Each wall is flat, endless, passes through zero and stands at right angles to its row. A trip goes straight from one point to another. List the walls that it crosses, first one first.

Walls:
(1): [12 14]
(2): [-25 -16]
(3): [57 -6]
(4): [44 12]
(5): [ -6 -22]
(6): [70 57]
(7): [  6 -56]
(8): [-10  -3]
(9): [ 4 59]
Trips:
[-68  76] to [-53 -31] -> 1, 5, 9, 7
[ 26 -38] to [  2 -12] -> 2, 8, 4
[-59 -24] to [-27 -38] -> none
[-8 22] to [ 4 26] -> 8, 4, 3

Walls:
(1): [-48   7 -20  11  -8 -57  58 -38 -25]
(2): [-10  49  47  32  48 -19  -2  -4 -22]
(3): [ 25  31 -15 -11  65  48 -28  24 -52]
(4): [ -41  -25  -11   37   17   -6  -21   13 -116]
(5): [ 80  14   4 -25  -3 -46  34   8  33]
(6): [ 19  36  46  -4  16   3 -50  43 -18]
(7): [ 20  21  20 -17  -7  20 -65  -7 -15]
(8): [  9  32 -25  35 -34 -26 -20 -52   6]
(9): [ 18  19 -12 -33  61  22 -46   7  12]
Trips:
[-26 -56  -3  77 -10 -18  -2  13  -4] to [ 19 -47  55   1 -64 -57 -15  59 -14] -> 8, 6, 5, 1, 7
[ -8  40 -47  80  21 -55   5  24  43] to [-21 -27 -14   5 -25  -2   4 -58  14] -> 5, 2
[ -9 -17 -43   8  40  23  57  51  29] to [ 11  -8  15 -64  -2   5 -27  21 -25] -> 1, 6, 7, 4
[ 10  49 -14 -13  30  12  46 -11 -28] to [-10 -44 -15  74   0  45  53  21  25] -> 9, 5, 2, 3
[  2  -6  18 -21 -10  19  23 -52  30] to [-16  11 -50 -26  80 -65  -8 -36  38] -> 9, 2, 3
[-35   3 -39  -9  45  -6  14   3 -50] to [-41   5  18  21 -14   0 -54  60  16] -> 6, 7, 1, 3

Walls:
(1): [ 48 -45  35 -30  19  33  33 -44  -2  15  17 -30   7  12 -11  31  25 -20
 -25  15 -39 -12 -21   1]
(2): [ 25  32  31  44  38  40 -16 -14  16 -46  65   9   8 -62   8  17 -26   6
 -33  13  17  14  19 -32]
(3): [ 46   1 -27 -34   0 -39  47  50  11  -9  54 -27  12  18  87  15  31  -2
  19  -3  22 -18  -1 -17]
(4): [ 31   0 -29  40  30 -41  44 -15 -15 -33  59  34  43 -10  23   5 -35 -33
 -33  -5  16  64  -9  -4]
(5): [-18  16  11   6 -16   6  45  48   4  -2  -1  44  65  27  46 -57  -8  50
 -34  23 -25  10   9  -7]
(6): [  0  -3  50 -76  79  -5 -39 -33 -56 -48  -7 -39   3   9 -53  18 -98  52
  14 -10 -57 -56 -24  29]
(7): [ 24 -27 -26   0 -16  -7  45 -33 -12  28  24 -14  17 -45 -39 -26  -8   8
 -50 -31   2  21 -43  -4]
(8): [-71  10 -70  22  17 -22  95  31  17  34 -20 -20 -44  26  -6  85 -10  62
 -38  19  20   0 -11  29]
(9): [-16  29 -70 -25 -24  30 -64  -4  47 -11   2 -52 -42  56 -21  12  -4 -44
   4 -25   2   1   0 -20]
Trips:
[ 14 -17   7  17 -28  14  -8  17 -47  13  17 -20 -25  29  -4  98  40  33
   0  46 -62 -26   3  51] to [ 16 -57 -95 -43 -82 -20  55  23 -10  -3  -6  50 -29  27 -43  37 -59 -71
 -42 -32  26 -31  21 -44] -> 9, 6, 7, 4, 1
[-23 -24  11  33  21  70 -28   5   0  31  -6 -26  -3  44  15   7  37  10
  -1  11   5  64  52  66] to [ 18  -6   5  24  53 -29 -10 -43  32   4  79  20  54 -35   6 -37  18 -19
  28   8  31 -64 -27  19] -> 2, 8, 5, 9, 4, 3, 7, 6
[  8 -42 -31  -2  48  79 -56  18 -30  78  35  -3 -17   4  16 -70  14 -33
 -11  69 -18  48 -26 -15] to [ 57 -22 -31  14  15  -5  -7  33 -18   8  31  -5  -7 -48  43  -1  -8   9
  24  48 -34  -2  17 -29] -> 4, 3, 9, 7
[-13  21   0 -31 -44 -34  60  -8  59 -10 -75  25 -36  16  30   5  35  64
 -22 -15  12  21 -71   9] to [ -5   0   2 -50  21 -46   3  15 -67 -23 -80 -35 -37 -22  26  54  37  33
  -8 101 -10  16  40 -30] -> 7, 6, 1, 5

Walls:
(1): [ 16 -23 -20  12  18 -26  27  18 -20  33 -46 -16   6  89 -20 -38 -36  49
  53  -1  34  -3 -11 -39 -10  -5 -17 -43 -11  14 -33  15  -7 -18  -7  40
   3  15 -81  12  30  -7 -53  33 -23   0   4 -41]
(2): [ 11 -21 -14  15 -61  30   7  72   1 -19 -58   5  -6   3  16 -31 -43 -23
  25 -12 -36 -24  10 -45   6 -14  -3  87  43  22  23  27  22 -18  27  16
   9  35 -11 -26  -1   2   3 -12  23 -19   9   2]
(3): [-33 -10  23 -34   4 -35  -6 -26   9 -68   3 -35 -12 -21  63  -3  -7 -36
 -13  25  74 -14   3  -6  44  31  -8  33 -32  37   4  -1  -5 -51   7 -54
 -22  27 -11 -25  48  32  -5 -69  -3  -1  58 -22]
(4): [ -9  -7  12   5  17  33 -15  14 -15 -28 -12   2  27  24 -36  10  19 -35
  20  58 -12   4 -62  31 -27  19 -36  32 -39  -2  -9  -4 -44 -47 -15  -8
  39 -44  19 -10  36  53  16  38 -11 -65  51 -53]
(5): [ 20  10   8  48  83 -56 -34 -27  52 -13   2  36 -16   6 -16  30 -10  39
 -42  37 -24  -2 -18 -40  -4  26  32  -3  45  16  -8 -47  92 -33  18 -63
  50  -8  60 -17  27 -55 -21   4  -1 -14  28 -40]
(6): [-50 -21  20  19  44  -9  46 -23 -18  41 -15  22  20 -13 -32 -14  28 -33
 -19 -14  12  -6  53  51   7 -18  49 -40  65 -18  12 -12   0  24 -20 -13
  33  72  35  16 -10 -47 -39 -23 -22  59  12  15]
Trips:
[ -9  35  22  -1 -67   9  67  13   7  -9 -25 -53  51   3  40  16 -15  49
  -5 -25  39 -15  13  22  -3  48  24  16  -1  52  21  73 -60  17   8  52
 -34  12   6 -17   0 -23  29 -13  20 -13  22 -23] to [-14   4   7  -5 121 -33 -10 -56  17 -42  12  29  13  53 -10  30 -49 -14
  -1 -55 -27 -44 -30  20 -55  10  42  18  36  65 -10 -27 -19 -11 -34   5
  22 -35 -81  41   6 -65  76  -4 -49 -16  -4  23] -> 2, 5, 6, 4, 3
[-49 -14 -18   7   6 -13 -35  12  51 -22 -48   9  28 -17  72   5 -25  -5
   6  -2 -50  28  10  33 -60  22  11  23  42  14 -14  51  -9  -5 -51 -65
 -30  15 -13  16 -45 -69  50  13  -5  -8 -11   2] to [-11  -8  31 -14  34 -22  65  26 -20   7  13  39   2  70  -9  30 -20   3
 -57  12  27 -18  10 -51 -11   3  63 -36  -7 -43 -44  40 -50 -37 -55 -13
 -24 -56   7  32 -43 -53   6  39 -49 -31   7  16] -> 2, 1, 4
[ 17   8  10  99  36  23 -20 -32  16  50  -9  -7  81  13  -1   7   5 -25
  38 -10  13  31 -42  28  22 -11 -28  70   6  10  51 -35  20   2 -15  15
  38  28  11  29  49 -28  28  15   0  13   8  23] to [ -2 -45   7 -51  19 -68 -50 -21   7   7  46  43  -4  21  16   3  18   2
  28  71 -44  28  25 -24 -26   5   5   8 -20 -41 -15 -66  -2  -5 -12 -22
   7   9   5   4 -17   1  22   8 -25  28  16 -71] -> 2, 3, 6
[-31  15  29 -15  -6   2 -13   4 -55   8  -9  16 -70  66   1 -10 -44 -64
  81  25  -2  31  -1 -22   4  22  15 -22 -16  -7  19  49  14   0 -74 -29
  25  99 -49  30  29 -11  -3 -13   7 -20 -22  64] to [-27 -20 -71   1 -33  14  -1 -52  48  -5  13  16 -16  40  15 -67 -40  -9
  -6 -60   5 -64  22  27 -14  46   5 -43 -48  15  44   3  -7 -15  21 -27
  16 -61  70  -1  -5  18  29 -25  15 -16  17 -91] -> 4, 6, 5, 2, 1

Walls:
(1): [ 31  -3   2 -10  14  -6  27 -21 -32   4 -44 -18   1  19 -10 -22 -65 -50
  -8   9 -79 -55 -26  40  -1   1  18  28  16  -6  36  45  40 -16  33 -18
  56   9  59 -14 -14  11  21 -17   7   2  54 -43]
(2): [ -6   2   8 -20  -8 -18  -1 -23 -10 -18   2 -35 -37  38 -48  12 -50  10
 -39  33  34 -39  36   9  42  19  52  -4 -41  16  22 -42 -45  26  75  37
  17 -22 -24 -27 -17 -24 -19 -31  31  -6  24   1]
(3): [  0 -24 -38   5  20  20  30  15  18 -44 -31 -38  33  34  55   7  12  -7
  32  13  24  -8  53 -57  23  -5 -10 -17  17 -17  52 -66   9  18 -35   3
 -59  13   9  17  72 -11  22  29 -11 104 -15 -29]
(4): [-29  17  84 -48 -60 -31   7 -27   3  12  -2   2  52 -14 -12 -13  52  14
  29  -3   5   0  47 -54 -35  46  14  30   8 -25 -32 -28  21 -50  13 -13
 -33 -47 -56  36 -18 -43 -11  22  23  30 -64 -37]
(5): [ -48   13  -39  -41  -61   22   52   -6   41   45  -44  -39    3  -36
   40   -5    7    1   34   -9   28   17  -11   -6   32 -109  -33   14
    0   13   -6   32  -44   10  -30    1   31  -63   15  -17  -52  -24
  -80  -35   25    7  -85   33]
(6): [-19 -17  30  20   5  15   1 -37   8 -20 -24   2  11 -37 -30   8  -2  -9
 -45   5 -88 -51  55   2 -28  30  36  42  -9 -14 -32 -20  -3  11  -8  45
 -62 -12  32 -55   7  20  53 -59  47 -16   2   1]
(7): [-31 -12  13  -5   3  40 -51  30 -14  22 -41  46 -22   4 -11  11 -16  -2
  56   4  29   2  27 -21 -33  -4  25  42 -57  33 -45  42  35  29  50   8
 -20   6 -20  81 -35   0 -26  23 -23 -23  -8   6]
(8): [ 82  22 -13 -42  13  19  14  34  32   4   7   9  63   7  18   3   3   0
  44 -21 -57  13 -26 -23  38 -33  -6 -22  46  30 -35 -27  28  60  30 -15
   8  21   0 -28  33 -24  -2  -8  55 -27  -5  11]
(9): [-42  15  -1  17  45 -20   8 -34 -29  12  18  27 -10 -10  15  24  34  14
  -5 -23  49 -13  66 -50  14 102  -5  29 -12  13 -37  32 -19  -5  39  -8
   4   2 -85  26   6  -4  38 -33   8 -19  62  30]
(10): [ 56  -4 -54  51  -1  11 -59  64 -27 -35   5  31 -29 -26  -2 -22  32  42
  21  23  11   6  65  46  20 -43   8  14  93 -32   7  19  37  28 -27   6
 -30 -91  10  16 -18 -18  16  43  24  38  32 -45]
(11): [   2   46    0   52   -9   32  -10  -39   22   92   15  -60    8   27
  -10  -32   20   44  -13  -18  -29  -15   22   76  -74   32   22   29
   -5  -27    2 -104  -88  -58  -30  -42    3   23  -11  -33  -33  -14
   35   27  -43  -48  -47  -47]
Trips:
[ 23  11 -53 -48  -7 -49  37  26 -25  -2  13 -16  16  16 -42  -4  14  18
 -26 -19  13 -37  -2 -30  47 -27  19 -20  11  20 -13  22  39 -70 -34 -14
  13  49  10  -6  23 -67  15  53  15 -39  20  48] to [  1  35  29 -36  19  -1  17 -24  -2 -24  55  29 -21   7  39  36 -25  22
  30 -37  -5 -22   4 -12 -51   9 -12  16  22  -7 -20 -32 -30 -41 -37 -65
 -37 -45 -14  13  51  24  10  23 -49  -5  17 -12] -> 3, 4, 1, 11, 8
[  8  -6  -2  41 -18  -9 -64 -60 -16 -53   5 -57  -4 -22  -3  41   6   8
   3 -45  77 -51  10 -64  29 -30  48 -30  -7 -11  -2  40  45  12  26  35
   0 -12 -51  26 -26 -28 -18  -8  19  37  26 -41] to [ 30  43   1  -2 -45 -31 -18  -1 -40  10  20  33 -21  -4 -66  60 -21   0
   4  18  -9 -17  64  23  -3   0 -81  20  -9 -35 -27 -15 -10  29  23   4
   6  24 -24 -16  36  44 -18  10  51   8  37  20] -> 6, 3, 8, 4
